Each wall is flat, endless, passes through zero and stands at right angles to its row. A trip goes straight from one point to another. List the walls that it crosses, first one first.

Walls:
(1): [ -7 -63 -26]
(2): [-17  15  17]
(3): [-80  16  12]
(4): [-10 -32 -45]
(5): [-13  22   1]
(6): [-15  31  31]
(7): [-34  12 -16]
(8): [-26  35  14]
(9): [ 29  90 -61]
(10): [ 61 -14  18]
(11): [  4 -18 -95]
Trips:
[ 49 -14 -43] to [  3 -37 -24] -> 9
[ 43 -28 -16] to [  4 -27  -2] -> none
[21 29 36] to [-32  38 -40] -> 3, 7, 10, 11, 4
[  6  -6 -69] to [-37  61 -46] -> 5, 3, 8, 1, 2, 6
[10 69 48] to [13  0 18] -> 3, 9, 5, 8

Walls:
(1): [ 16  51  50  64 -10 -20  34  44  13  -2 -36  37   3  32]
(2): [ 37   8  15   4 -58 -54  14 -18  11  45 -40 -34  -4 -78]
(3): [ 26 -10 -23 -18  51  52 -12  27 -28  -8  15  13  17   0]
(4): [-31  37 -24 -36   5  20 -43  -1 -21  -4  15  68  -4  16]
(5): [ -1 -44 -20  31 -27  37  -6  46 -16  -2 -44  36  29   8]
(6): [ 19  51  11  -4  -2 -67  -5 -14 -40 -50 -15 -15 -11  27]
(7): [ 40 -86  23  80 -60 -72  49  -4  13   3  15  19  36   0]
(8): [ 39   8   6 -41   7  38  37  -7 -47 -24  42  37 -22  -6]
Trips:
[ 28  -6 -19 -36  17  31  49 -18  39 -21  18 -35 -51 -61] to [ 15  19 -76   0  30  -9  -5   2  23  38   4  52  33 -48] -> 4, 5, 8
[ 55 -20  30 -14  -1 -48   0  33  -4   6  20 -25  -3  -8] to [-38  58 -10  -5 -13 -32   0 -51   9 -10   0  25 -24   0] -> 4, 8, 7
[ -3  36  32   3   2 -21 -32  73 -62 -19  34  21   4   9] to [-20 -11 -39  68  37  15  15  21 -48  17 -58  -5  57 -17] -> 8, 7, 4, 6
